Each row of a before or after table is a point. The points were changed in one or more steps. Then noise was added and the rows were shuffled. The steps act on how far a point lies along the listed directions, d1 being the first. Name the steps. A step turns or swaps two directions, mirrors them in a line or flattens them onto one, adds a multiple of one to another, or multiplies one. Angles are multiples of 10 degrees, from the lower direction toward the higher: turns from -170 to 170, lines from 10 to 170 but not 90. Use the fewest steps. Two steps may share a direction if one is a turn and the other turns, adds or multiplies; they go together, in the order done. Otherwise the lowest direction goes first.
(in the rows, 128 means zero)

Directions:
(1): [142  81]
(2): [175 142]
Before:
[[127 122]
 [ 90 118]
 [139 178]
 [ 92 163]
 [ 72  88]
 [129  91]
 [137 160]
 [ 70 158]
 [134 154]
 [ 55 140]]
After, 10 rows:
[[125 160]
 [118 182]
 [ 98 103]
 [ 85  71]
 [123 155]
 [131 122]
 [ 83 149]
 [ 61 141]
 [ 55 113]
 [140  92]]
Steps: turn d1 and d2 by 20 degrees

Directions:
(1): [177 115 109 172]
(2): [ 86 108  81 149]
(3): [105 103 176 167]
(4): [141  67 128  96]
Before, 12 rows:
[[128  36 170 138]
 [213 105  86 222]
 [107 123 130 152]
 [122 123 141 124]
 [101 134 128 127]
 [176 163 193 109]
 [104 107 132 151]
 [ 88 126 106 134]
 [138 119 114 157]
 [131  96 133 127]
 [ 84  92 138 147]
 [ 96  95 128 170]]
After:
[[111 119 104  96]
 [250 122 169 155]
 [129 131 121 112]
 [ 60 120 121 100]
 [ 93 117  87  76]
 [ 96 103  84  89]
 [113 105 117 105]
 [206  95  95 206]
 [136 145 109 114]
 [132 114 114 141]
 [169 160  54  78]
 [ 99 120 126 107]]
Steps: add -1 times d2 to d1; turn d3 and d4 by 130 degrees

Directions:
(1): [ 48 156 157 120 138 149 165 126 158]
(2): [109  70 107 100 189 127  99 111 161]
(3): [119 136 111 169 175  60 167 138 109]
(4): [148 159 136  65 123  83 143  72 139]
(5): [124 140 202 157 146 105  69 112 126]
(6): [120 124 130 106  97  79 110 195 175]
Before, 9 rows:
[[114 120 113 160 126  90 128 182 149]
 [159 150  99 137  57 178 160 197 144]
 [105 121  87 125 121 147 155 162 117]
 [160 136  30 130 112 147 200 134  97]
 [130  77  85 123 164  75 128 105 148]
 [145  97 123 138 109 224 130 133  89]
 [ 94 174 119 116 139 133 216 109 120]
 [158 129  83 176 159  84 179 105  84]
 [121 139 207 120 143 126 108 138 128]]
After (9 x 9):
[[148 115  84 160 137  36 153 161 138]
 [124 145 202 125 152 139 110 130 121]
 [ 98 108  91 119 138 149 145 159 118]
 [155 146  89 158 100  97 184 101  92]
 [ 80 135 116  81 154  87 180 152 176]
 [140  85  29  94 137 106 150 165 163]
 [137  65  86 114 178 183 108 139 177]
 [132  83 123 109  82 167  97 202 146]
 [119 110 111 169 175 134 136 110 107]]
Steps: turn d2 and d5 by -20 degrees; turn d2 and d6 by -160 degrees

Directions:
(1): [108 130 132 142  96 106 169  31 125 148  97 129]
(2): [ 94 144 162  79  56 134 145 148 183 110 146 135]
(3): [136  53 127 130 117 160  85 105 161  81  88 108]
(4): [167 179 114  88 101 158 132 123  76  88  92  91]
(5): [130 114  99 146  94  55 119 139 124 116 159  54]
Before:
[[109 172 115 121  94  98 133 174 134 139 152 142]
 [147 127 104 135 134 148 105  86  75 100  84  86]
 [126 203 154 101 161 189 160 180 102 174 134 226]
 [164 135  81 146 153 142 118  79  86 103  57 105]
 [119 114 139 124 106 163 121 136 166 123 122 132]
 [102 193 137 107 108  91 179 122  88 144 158 118]
 [126 124 137 124 125 146 139  79 101 154 110 148]
 [150 130 138 129 135 188 151  76 106 133  68 126]
 [154 149 140  99  90 164 147 106 136  88  82 101]
 [113 113 164  93 147 175 128 178 188 131 156 183]
 [141 143  89 137 138 120 135  89  76 162 124 126]
 [117 209 150 114 206 173 155 134  94 182 130 194]
 [100  92 157  99 115 189 104 168 206 113 140 180]]
After, 13 rows:
[[136 145  88 138  77  32 120 211 107 122 190  49]
 [148 156 106 142 154 152 128  85  58 127  86 109]
 [171 165  79 155 171 130 138  73  62 130  69 116]
 [110 158 145 115 105 143 148 153 153 148 145 146]
 [145 104  77 150 132 117 116  71  82 139 104  99]
 [126 145  88 155 136  32 114 149 102 139 175  29]
 [113 107 115 118  77 117  92 164 169  93 124 114]
 [150 176 119 143 119 114 177  88  75 163 114  89]
 [107  84 124 116  69 100 119  88 131  80 119  58]
 [119 136 119 132 111 105 146  78  87 164 128 115]
 [ 89 181 157  91 111 134 152 210 178 158 204 184]
 [108 151 148  96 124 108 142 223 170 145 213 144]
 [147 185 144  96  86 138 172 113 127 113 101 101]]
Steps: multiply d1 by 1.3; multiply d2 by 1.3; add -0.3 times d4 to d3; turn d3 and d5 by -120 degrees

Directions:
(1): [ 76 115 156 154 126 170 167 118 179 149 112 147 108  93  39 124 153 110]
(2): [143 151  91  79 208 136 107 125 108 135 161  94 128  49 101 125 151 112]
(3): [ 87 116 184 164 141 105 104 160  98 170 186 166 109  98 176  96 163 121]
(4): [138 159 159 164 120 109 113 119 106  69 153  69 123 160  79  51 149 126]
(5): [ 56 167  84 158 118 101 153  89  88  81 116 130 117 113 148 173 176 141]
(6): [170 130 147 177 153  98  98  70 133  96  85 174 101  82 136 123  85  86]
Before, 13 rows:
[[167 133 105  74 148 153 125 145 141 145 139  98 154 126 137 135 113 137]
 [136 126 114 126 114 114 127 114 107 116 122 133 139 144 163 135 116 146]
 [120 135 131 135 126  99 121 143 101 131 161 131 127 144 171 116 128 139]
 [152 167 114 135 162 108 105 103 113 104 127 119 121  95 103 119 125 108]
 [146 109 114  80 121 144 142 148 150 141 122 121 132 149 132 146 109 135]
 [194 124 112  93 162 125  88 128 125 124 118 120 144 123 145 103 110 117]
 [125 141 144 144 148  94 111 110 100 122 134 155 126 106 166 116 130 123]
 [140 120 138 127 136 121 120 149 116 148 157 128 137 111 135 112 140 122]
 [140 134 109 114 145 113 115 127 108 116 129 129 129 122 172 143 128 132]
 [126 114 179 150 111 132 120 142 123 138 146 131 109 142 122  86 119 124]
 [176 101 133 118 124 141 133 134 153 146  90 149 140 138 124 141  82 121]
 [123 146 125 146 150 106 122 126 104 113 143 123 117 105 129 111 150 125]
 [158 132 132 122 147 108 129  95 136 115 111 139 125 116 138 124  97 113]]
After, 13 rows:
[[105 155 125 152 150  86 116  95  87  99 135 152 123 100 167 128 151 126]
 [250  97 143  70 168 145  69 153 154 155 125 115 151 138 128  69  73 107]
 [125 144  95 124 141 104 121 114  96 101 123 129 126 118 173 156 139 134]
 [ 94 161 105 153 148  98 136 109  89  92 139 119 116  99 136 129 169 130]
 [141 181 104 138 153 104 113  95 104  92 119 112 122  99 100 127 135 115]
 [163  93 200 132 119 146 106 170 141 165 162 128 116 146 111  65  97 117]
 [163 108 146 115 142 131 110 161 131 161 161 126 141 111 124  99 125 116]
 [234  67 172  98 128 160 112 165 183 181  99 150 148 148 109 102  38 111]
 [118 137 108 135 110 103 134 105  97 102 118 136 133 138 168 147 129 150]
 [216 104 131  55 152 168 109 168 168 173 139 101 162 138 126 113  81 128]
 [181  86 136  72 125 156 129 165 170 163 124 125 136 156 126 127  80 128]
 [109 142 120 134 130  95 125 136  92 125 159 131 127 135 176 124 141 137]
 [171 127 143 125 144 111 123 100 141 117 115 132 128 122 131 114  88 112]]
Steps: turn d2 and d3 by -10 degrees; turn d4 and d6 by -10 degrees; multiply d5 by 3

Directions:
(1): [121 104 141 107 224  86  94  90 139  90 123 126  51 100 104 107 145 106
 118 166  90 138 134  71  80 154 162  88 113 137 103  94]
(2): [133 143 126 228 131 158 109 163  85 108 159 184  91 105 130  61 113 158
 134  98  81 165 103 175 142 130 129  92  84 146 147 100]
(3): [183 125 171  87  79 104  96  56  81 133 206 159 119 176 119 101 127  83
 111 162 129 128 134 119 185 112 127 137 127 171 162  99]
(4): [173  62  54 132 159 117 154 112  88 168  86 137  70 202 143 114 105 120
 162 139 157 123 163 168 140 145 135 117  87 113 123 179]
(5): [141 118  86  86  77 126 139 126 148 154 138  78 126  67 168  57  67 108
 169 176  76 150  96 129  84  97 122 172  95 131 119 127]
(6): [109 100 165 136 116 227 142 139  83 145 194 120 135 143 133 161  92  86
 154 118 146 129 176 105  48 129 179 103 121 130  93 123]
Before (13 x 32):
[[132 119  91  83  79 144 180 145 169 173  94  57 212 110 170 167 123 119
  165 136 161  95 142 141  97 107 107 187 131 122 115 182]
 [117 168 153 154 113 163 121 143 120 134 162 155 152  94 141 101 114 154
  118 103 112 151 117 122 136 101 120 125 120 161 149  67]
 [ 97 169 156 178  92 191 119 169 106 109 191 170 145 100 142 118 114 131
  135  88 116 156 117 138 121 128 126 113 144 157 130  88]
 [127 111  86 145 100 158 180 168 138 189  86  75 185 162 171 170 120 165
  148  84 202 108 148 162 171 141  81 152 130  94  99 177]
 [164  71  58 192 221 136 148 154  74 144  57 160  20 163 160  73 117 145
  197 135 117 151 159 154 106 182 150  95  68 115 123 151]
 [149 138 137 181  34 165 123 165 118 141 180 133 168 114 134  71  78 131
  161 121  97 144 112 175 137 109 111 137 111 122 153  98]
 [143 143 117 134  77 124 133 155 144 141  95 118 162 147 159 111 127 161
  135 107 151 124 108 155 149 132  92 148 141 112 154 155]
 [156 133 138 194  52 188 125 140  78 134 197 175 128 154 140  68  94 147
  131 111  99 156 131 165 139 131 129 119  90 141 140  99]
 [106 138 152 205  66 209 120 170  99 127 220 174 140  58 154  71  83 133
  152 101  94 153 100 153 106 101 120 122 100 164 152  97]
 [114 113 110 136 139 160 131 143 121 159 114 146 179 175 129 184 130 152
  146  87 179  92 161 173 169 129 148 126 145 112 143 160]
 [157  65  66 210 168 167 120 151  58 129  93 183  49 176 154  70  75 151
  174 107 100 161 142 215 117 148 149  70  40 102  98 155]
 [110 156 194 196 125 210 118 175  88  98 180 169 126 118 129 123 118 139
  121  70 112 156 154 141 113 134 150  81 137 138 131  82]
 [100 186 136 244 104 181 126 213  91  89 168 193 145  94 130 110 110 169
  134  86 117 145 102 170 123 129 113  89 112 166 158 134]]
After:
[[163 146  83 110  96  74 119 111 126 128 114 166 108 150 148  85 128 130
  132 136 129 139 106 159 209 128  78 149 137 152 166 131]
 [137 127 133  95  65 149 135 139 139 152 126  88 172 130 169 108  99 124
  152 133 142 123 121 123  99 122 114 163 142 116 139 146]
 [171 111  66 105 105  30 112  91 157 137 100 150  95  97 147  49 127 141
  134 170 108 125  76 154 206 110  64 173 108 151 181 143]
 [137 119 131 147  78 204 143 147 108 147 191 101 163  69 169  90  86 102
  178 139  90 142 128 135  55 104 142 145  80 159 122 119]
 [100 148 119 153  92 178 122 165 138 155 141 136 205 115 146 144 109 159
  151  83 137 114 125 183 159 107 136 144 141 121 147 138]
 [163 172  81  96  82  33 132 117 145 118  95 146 151 143 135 108 135 150
  113 161 144 109  83 156 218 111  59 166 139 166 192 180]
 [ 73 180 119 124 159  59  96 168 227  62  19 108 168  58 128 140 172 205
   96 111  90 137  61 136 138 129  82 136 157  85 107 130]
 [108 151 135 155  55 200 153 175 137 171 170  65 200  81 182 119  92 146
  154 101 135 138 118 134 130 113  93 157 120 122  89 121]
 [177 155 121 136 119  66 116 126 125 118  87 166 112 163 131  94 140 163
  102 112 120 141 114 180 243 129  81 141 142 135 181 118]
 [172 115  81 108  74  65 121 120 171 147  97  92 136 112 136  65  93 129
  163 172  93 129 100 157 154 118  93 163 112 106 153 123]
 [156 144  72 121  89  64 137 127 180 130  70 122 136 116 140  78 130 182
  116 143  95 133  89 154 175 134  80 163 119 110 142 139]
 [166 131  99  94 126  85 131  90 129 159 113 139 125 147 145  96 113 145
  127 144 137 134 127 128 181 108 102 148 113 154 157 105]
 [ 74 185 153 145 199  95 123 183 206  79  34 110 148  48 126 153 202 194
  120 116 106 127 100  75 112 165 107 141 179 106 126 107]]
Steps: turn d1 and d5 by -40 degrees; turn d2 and d6 by -110 degrees; multiply d3 by 0.4; turn d3 and d4 by 120 degrees

Directions:
(1): [ 83 137 142 148 154 149 129 125 122 117 136 113 157 102 136  98 165  48
 133 136 150 150 143 154 115 109 135 114 138  80 110 138 161 145 119 161
 107  78 115  95 129  99  96 142 157 203 111 151 197 159 137 118  91  91
 118 154   7 123 118 169 117 126 170 185]
(2): [ 94 152 139 126 123 157 156  70 118 179 107  94 176 187 116 161 179 110
 194  82  78 119 153 100 198 120 170 130 152 149 100 143 107 142 152 104
 157 143 133 127 198 137 146 119 162 143 110 183 107  53 153 146 143 113
 101 136 126 156 119 181 135 156 139  99]
(3): [136 140 115  64 133 106 120 132  72 170 126 137 160 165 181 127 141 108
 169 152  60  68 124 127  79 203  87 100  81 100 112 124 115 156 163 141
 135  87  99 109 108 145 117  96  73  83 119 113 111 128 144 141 149  79
 105 107  82  53 121 105 126 113 162 102]
(4): [194 168 156 162 189 110 118 155 143  99 128  57 136 148 108 126  98  74
 127  93 128 127 137 127  37  94 158 158 111 192  96 140  81  87 163 169
 172 116 137 140 138 109 130 142 109  87 127  91 127  62 142  84 132 106
 124 167 111 104 130 143 109 136  89 157]
(5): [100 103 117  78 142 104  78  93  94 141 118 136 152 176 141 153 118 156
 117 138 163 163 133 100 125 130 133 200 149 155 102 120 130  71 150  81
  85 145 170 113  97 189  32 113 104 169 141 176 105 117  99  90 119 146
 142 167  99  75 173 133  96 132 108 157]
Before:
[[178 153 158 182 190 127 132 187 175  50 165  74  91  77 104  92  86  46
   73 141 152 142 119 165  31  77 133 121  91 134 130 125 127 109  98 214
  141  79 114 113 125  65 166 167 133 105 127  80 175 132 138  99 112 123
  133 141  76 132 106 138 124  96 110 199]
 [ 89 116 114 117  80 144 174 101  97 174 125 131 149 120 138 131 166 113
  175 102  78  99 150 144 194 139 133 108 149  88 158 127 137 160 108 140
  114  96 114 140 165 133 193 143 177 148 136 164 123 145 138 140 135 107
  131 120 129 156 116 150 131 143 166 110]
 [197  94 110 143 138  85 103 214 147  41 173 163  56  28 143  69  53 154
   43 206 187 143 107 151  29 128  78 145  58 129 176  96 162 126  84 201
  100 125 112 142  47  92 138 133  84  79 174  49 145 230 116 109 142 154
  153  99 170 118 117  57 139  95 105 167]
 [164 132 136 113 155  98 107  95 105 162 127 101 157 214 144 165 118 120
  177 106 104 129 120  79 110 126 137 179 114 207  84 129  65  76 191 120
  176 135 156 148 124 189 108  99 106  80 125 147  78  55 134  91 160 126
  107 150 165 108 141 155 122 151  89 100]
 [180 183 153 124 165 121 149 145 134 145 151  72 153 158 126 120 152  73
  186  86  47  67 121 122  70 143 145 116 107 166 109 143  77 136 164 167
  180 104 103 142 143 122 191 115  94  50  97 106  92  71 161 125 174  79
  109 117 133 102 105 126 136 118 120  94]
 [104 142 113 143 138 153 153 156 161 106 171 119 111  70 152  84 168  67
  112 145 136 158 138 162  87 129 103  76 110  57 121 118 169 171  88 200
  115  83  76 112 119  53 133 148 126 181 113 104 196 182 119 138  94  76
  119 128  24 132 105 131 163 124 177 150]
 [174 139 143 176 106 126 157 153 161 103 133  74 122 136 121 136 115  87
  165  85  78 119 142 120 105 125 157  96 112 163 109 146  78 139 177 147
  173 143 122 138 170  83 202 143 161  46 115  82 112  54 151 157 159 119
  108 152 164 132 114 129 119 139 101 114]
 [ 84 109 113 116 109 119 107  74 122 151 119 133 143 142 111 142 160 160
  138 130 108 141 145 113 147 139 124 135 133 135 114 114 102 137 129  87
  145 150 161 129 132 140 104 116 120 136 122 162 112 118 108 147 137 160
  144 140 156 121 143 117 125 142 116  94]]
After:
[[ 69 110 113 121 116 126 106  76 118 154 124 132 147 132 116 130 169 145
  137 133 116 143 150 120 149 131 122 130 144 115 108 118 113 144 126  92
  135 134 158 120 130 133  97 121 133 162 116 168 130 132 108 147 127 151
  144 145 122 116 139 124 125 139 133 104]
 [114  90 105  78 100 109 117  70  95 192 124 170 143 198 161 174 138 184
  180 136  98 123 110  73 196 162 105 153 128 161 118 118 102 108 159  74
  142 159 153 140 119 213 117  83 118 100 126 177  64 110 119 136 164 156
  116 103 211 134 146 137 144 152 116  60]
 [236 155 155 173 184 105 130 195 187  50 160  69  72 103  89 115  45 101
   70 128 132 122 105 139  22  80 135 145  78 191 138 120  85  85 114 196
  171 120 129 143 127  84 193 160 104  32 147  49 114  91 132 100 144 149
  137 125 177 133 115 107 132  99  64 156]
 [187  90 107 141 131  87 108 205 145  40 170 173  52  25 145  70  56 160
   36 212 185 146 106 152  40 135  74 143  63 118 179  96 167 130  81 194
   96 126 109 140  41  96 137 132  85  85 173  54 144 243 115 116 145 156
  151  91 169 125 122  52 134  93 112 167]
 [152 114 126 154  69 132 161 140 155 122 131 114 111 130 131 147 121 141
  164 101  67 112 133 111 161 149 133  83 121 148 131 138  92 156 159 115
  158 164 121 142 166 106 208 136 162  38 120  97  92  77 140 184 170 142
  115 119 213 144 118 107 134 136 108  78]
 [163 169 128 162 174 137 145 176 172  94 172  76 106  92 134  91 136  59
  109 115 130 152 137 149  30 110 122 101 102 116 105 124 127 137 116 218
  149  92  87 131 125  50 143 155 106 131 119  75 171 120 126 109 109  73
  121 148  52 119 111 124 156 129 138 150]
 [ 97 129 126 131 102 147 173 107  97 163 128 106 162 116 132 123 167  73
  179  91  83 105 156 149 167 126 139 115 144  89 142 135 138 156 115 157
  126  80 114 135 167 124 186 150 183 160 130 162 145 131 146 121 122  91
  128 137  89 147 113 165 120 141 166 137]
 [136 137 116  80  95 135 159 113 122 179 146 154 128 145 137 134 171 166
  185 116  40  59 105 114 168 186 113  87 119 119 157 127 116 172 126 112
  144 141  99 142 133 157 203  96 103  58 103 136  63 126 140 177 185 125
  118  69 204 134 110  93 160 114 141  35]]
Steps: turn d1 and d4 by 60 degrees; add -1 times d3 to d4

Directions:
(1): [134  93 184 162 156 102  69 111 144 120 116  59 123 122 170 156 149 125
 166 100 168 159  72 141  90 107 156 127 148 154 119 165 159  40  87 144
 194 100 156 130 100 153 166  94 112 176  68 126 149  98 166 171 107 123
 129 152 195 179 105  87 178 163 133 134]
(2): [131 191 171  92  89 124 126 180 144  61  99 170  97 149 162 147 139 133
 123 109 164  81 116 141 166 113 148 138 123  80 122 127  33 122  53  94
 147 161  38  94 113  77 146  92  94 171 180 135 137 116 153 176 130 133
  82 143 113 115 122 146 156 181 147 101]
(3): [ 99 150  93 180 117 157 108 108  89 139 113 233  89 125 121 153 140 125
 191  96 159 129 141 157 212  70 176 182 123 156 168 139 139 105  72 109
  58  84 162 188 150 129 110 105 160 103 125 139 169 123 149 103 100 106
 112 114 182 122 145  96  89 123 162 114]
(4): [131 150 129 138 180 117 132 147 124 105 129 151 154 119  74  98 189 116
 120 203 176 102 160 164 108 114  99 164  85  99 139 152 178 198 102 139
 133 186 115 134  84 224 157 105 126 137 112 156 112 182  96 165 179  98
  65 144 155 146 148  47 135 125 158 133]
Before (10 x 64):
[[131 124 141 122 137 125 128 134 144 120 137 109 132 133 136 130 130 129
  123 125 129 135 121 131 113 135 126 116 129 121 122 131 128 128 138 131
  144 129 116 116 116 129 136 122 121 138 131 124 118 127 132 128 128 130
  127 136 125 131 122 137 149 128 127 130]
 [129 138 120 139 124 137 119 126 128 122 129 135 126 128 138 128 125 137
  132 125 135 124 128 126 125 127 127 130 126 121 126 128 126 128 115 126
  132 126 124 133 124 129 132 124 129 124 129 126 129 137 126 128 123 126
  123 122 134 130 134 130 125 134 124 125]
 [127 131 123 124 128 135 139 133 124 131 124 142 133 129 118 124 133 127
  117 137 130 120 137 126 139 128 115 124 124 114 135 117 120 147 137 126
  116 137 129 128 126 135 122 135 124 116 138 132 127 137 113 121 139 129
  122 117 114 121 135 133 124 127 124 126]
 [129 110 102 135 134 129 136 101 117 156 136 122 135 125 118 116 128 123
  128 140 116 148 143 124 121 130 116 120 125 140 139 123 161 133 154 143
  114 114 148 144 135 141 129 146 146 108 115 119 121 132 120 110 129 125
  142 121 127 119 141 119 112 113 118 134]
 [121 152 124 140 124 136 123 134 124 120 118 172 112 133 128 130 147 126
  143 126 145 118 140 135 154 114 139 145 114 115 133 123 116 130 100 119
  113 131 121 143 129 123 121 114 127 124 141 134 135 130 132 133 131 121
  108 127 142 123 133 114 120 132 147 116]
 [120 108  92 118 107 139 153 107 132 157 132 107 139 127 133 125  86 136
  110 108  72 145 131 103 130 154 124  99 147 149 128 103 117 117 177 131
  106  96 153 131 151  84  83 168 152  93 135 113 125 113 120  90 106 144
  183 108  92 106 131 182 101  97  95 133]
 [130 140 133 117 131 125 136 142 126 116 117 127 128 134 127 123 129 125
  114 130 124 118 134 125 126 135 119 120 125 118 122 121 116 142 131 127
  128 142 110 124 129 115 130 135 119 135 133 126 126 136 126 132 139 128
  119 130 123 118 126 135 131 127 137 123]
 [132 133 133 124 109 128 122 141 140 122 123 117 125 135 145 141 121 133
  131 108 127 127 121 120 134 132 128 123 133 130 117 131  96 114 119 121
  139 123 106 123 131 106 133 123 122 145 132 121 123 116 136 134 124 137
  130 129 121 126 118 147 133 145 127 123]
 [132 124 130 126 128 122 120 123 138 133 130 107 129 131 127 126 122 128
  127 131 124 128 120 127 111 136 125 123 131 137 128 127 138 120 138 129
  136 122 138 127 125 134 130 130 129 128 118 124 133 128 124 132 125 132
  138 132 135 133 119 136 139 124 129 130]
 [131 130 145 127 137 124 118 134 131 121 125 115 128 125 131 133 126 123
  118 132 127 123 122 130 123 136 133 130 129 129 125 126 134 122 121 130
  137 134 131 121 121 129 125 123 127 137 116 124 120 128 134 132 127 134
  129 131 128 134 126 139 137 134 127 127]]
After (10 x 64):
[[121  88 101 108  68 143 146  94 140 171 130  77 119 134 182 151  39 146
  116  46  37 167  99  74 138 167 148  67 184 171 116  87  76  54 195 124
  114  51 160 121 182   8  65 183 149  94 144  89 138  67 149  68  65 170
  234  99  72  96 111 245 104 106  70 129]
 [125 156 132 134 131 130 125 143 129 111 118 165 119 133 123 124 156 125
  134 140 152 111 142 138 143 117 131 145 108 104 129 126 116 142  96 121
  125 147 109 134 118 135 130 110 120 132 141 137 129 138 127 146 142 119
   97 132 140 127 133 106 129 136 149 117]
 [126 138 127 127 136 128 132 136 120 121 117 136 126 131 122 124 133 123
  123 130 129 121 136 130 132 127 123 128 123 124 128 125 128 141 127 128
  120 137 121 134 130 125 129 132 125 131 126 128 130 138 126 129 137 123
  117 129 134 120 129 124 126 123 142 124]
 [126 123 131 132 138 130 127 127 137 127 138 122 129 131 132 131 130 128
  132 122 129 138 125 133 123 129 131 123 128 129 128 132 136 127 137 131
  131 121 128 127 122 132 131 123 129 130 128 125 122 128 132 119 124 127
  129 132 132 130 125 132 140 123 130 130]
 [129 139 121 138 125 136 119 127 129 121 130 134 127 128 138 127 126 137
  131 127 136 123 129 126 123 127 126 130 125 119 126 128 126 130 115 126
  133 129 122 132 122 131 133 123 128 125 129 126 128 138 125 129 125 126
  121 123 134 130 134 129 126 135 124 125]
 [135 112 113 124 133 123 138 109 126 147 136 106 139 127 124 114 128 124
  118 144 116 144 138 121 110 138 110 112 125 131 131 122 151 134 155 143
  129 124 134 131 129 137 135 145 137 118 119 118 116 131 119 120 134 129
  139 125 118 120 137 124 123 120 115 134]
 [130 124 127 127 125 124 121 121 137 136 130 110 127 131 128 127 118 129
  128 127 121 129 120 126 114 136 127 123 132 139 129 125 136 118 140 128
  132 118 140 129 129 129 127 132 131 126 120 123 134 127 125 127 123 133
  141 130 134 131 119 140 136 122 128 129]
 [128 131 126 128 135 133 136 133 124 129 124 142 135 127 115 123 140 125
  119 143 137 119 138 130 136 125 114 128 121 113 136 121 127 149 132 128
  119 140 130 130 121 146 127 131 123 119 133 135 127 140 112 126 143 125
  116 119 121 126 136 123 127 128 127 127]
 [128 130 140 131 137 127 118 131 127 125 125 123 127 124 127 133 126 123
  121 132 127 124 125 131 128 133 135 134 128 132 128 126 138 123 121 130
  130 130 136 126 123 131 122 124 131 132 115 125 122 129 133 127 126 132
  129 129 131 133 128 137 132 130 128 127]
 [127 126 124 130  97 135 120 130 135 134 123 123 116 136 154 150 106 135
  141  87 115 137 116 113 148 130 140 120 143 144 120 126  91  95 125 118
  127 101 120 132 147  85 121 129 129 136 133 114 131 103 144 117 108 141
  148 122 121 121 116 163 124 141 122 122]]
Steps: multiply d1 by 0.7; flatten d2 and d3 onto the line at 30 degrees; multiply d4 by 2.5
